Each row of a before or after table is a point. The points were changed in one or more steps. Then noise was added and the rows were shuffled. The steps act on columns, c1 being the first. Name the steps. A step turns or swaps two columns, mirrors them in a line or flattens them onto one, adds a multiple of one to another, or multiplies or shifts one. Angles are multiples of 10 degrees, from the lower column toward the higher: turns from -170 to 170, lines from 10 to 170 but not 90. Use the fewest steps. Two steps may share a column if one is a turn and the other turns, adds or multiplies; they go together, in the order done. Otherwise the lowest column goes first.

Before, 9 rows:
[[ 36  -3   4]
 [ 60   1  20]
 [-18 -48 -33]
 [-22  44   2]
 [  2   5 -22]
 [ 18 -43  20]
 [ -8 -40  17]
 [  6   9 -24]
 [ 39 -20 -35]]
After:
[[  3  16 -10]
 [ 24  -4   3]
 [ 28  -1   0]
 [-12 -22  11]
 [  2  12  -7]
 [ -7 -37  21]
 [-16  31 -19]
 [ 13 -40  24]
 [ 41  -8   3]]
Steps: multiply c1 by 0.7; flatten c2 and c3 onto the line at 150 degrees

Before (11 x 9):
[[ -8 -35 -36  31 -22  -9  -2   1  13]
 [ -7   9  -2 -35 -27 -14  -2 -19   2]
 [-18  41  23 -10 -14  60 -38 -34  16]
 [-48  20  -6 -21  31  46  30  -3  55]
 [-32  -4  18  15  -5  12 -37  -4  46]
 [  9 -20  17 -22  21  44 -24  20   2]
 [  0   9  25 -20 -29   7   8  16 -30]
 [-22  -2  -3  -4  28  37   8  30  52]
 [  4  16  -9  10 -12 -28 -25   1 -24]
 [ 23  18  14  -7  -8  22 -18  20  22]
 [ 16 -38  20  25  -4  -7  -2 -25   1]]
After:
[[ 23  10  -4 -35 -22  20  -2 -20  -1]
 [  7  -3 -50  -4  44 -15  10  29  15]
 [ 22 -36 -24  31 -16  17   0   1 -28]
 [-19  21 -53 -20  53 -15  32  -1  13]
 [ 12  42  -7 -11  53  34 -37 -34  28]
 [ 34  14  18   9 -30   3 -25   2 -17]
 [ 31   9  36 -20  -3  30   9  16  13]
 [ 40 -19   4 -21  48  -4 -25  22  17]
 [ 46 -37   6  26  -9   1  -2 -25  20]
 [ 54  20 -16  -7  19  14 -17  20  22]
 [ -3  -4 -38  16  11   9 -37  -4  32]]
Steps: shift c1 by 30; turn c3 and c9 by 70 degrees; turn c5 and c6 by -70 degrees

Before:
[[  2  23  16  18   4 -11   8   8  10  -6  -1 -12  12 -12]
 [ 12  11  16  13  14  12 -11 -16   7 -25   8  12   4  13]
 [ -7   9   3  21  10 -11  13  20   8 -13   0  -5  -4  -5]
 [ 13 -19   3  -9 -15 -13  -3 -16 -13  -3  22 -27 -12   6]
 [ -1   9   6   8  18 -11  -1   9  -3  -4 -14   8  11  -2]
 [  6   0   5  16  23  -5  12  -1   1   0  -4 -12   0  -7]
 [ 21 -11  -8  -7 -16  -7   3 -18 -24   4   0 -20 -29   0]
 [  2   9 -11  19   9 -18   5  -3  -2  11   1   7   4 -12]
 [  7  19   8  -3  16   3 -10 -12  17 -15   9  -6  -1  17]]
After, 9 rows:
[[  1 -26 -12  18   4 -10   8  -5  24  -8  -1 -12  13  14]
 [ -2 -10  -4   9  18   4  -1  -7  -7  -7 -14   8  11  11]
 [ 21  12   6  -7 -16 -29   3  15 -60  10   0 -20 -28   7]
 [  2  -8  12  19   9  -8   5  -1  -6  12   1   7   4  21]
 [ 14  18  -7  -8 -15 -10  -3  16 -32   2  22 -27 -12  10]
 [  7 -21  -5  -3  16   5 -10  16  43 -10  10  -6   0 -10]
 [ 12 -14 -15  13  13 -10 -11  22  17 -18   8  11   4 -16]
 [  7  -1  -5  15  24 -14  11   1   3  -1  -3 -11   0   7]
 [ -6  -9  -2  21  10  10  13 -14  20 -19   0  -5  -3  12]]
Steps: turn c6 and c14 by -110 degrees; add -1.5 times c1 to c6; turn c2 and c3 by 170 degrees; mirror c8 and c10 in the line at 100 degrees; multiply c9 by 2.5
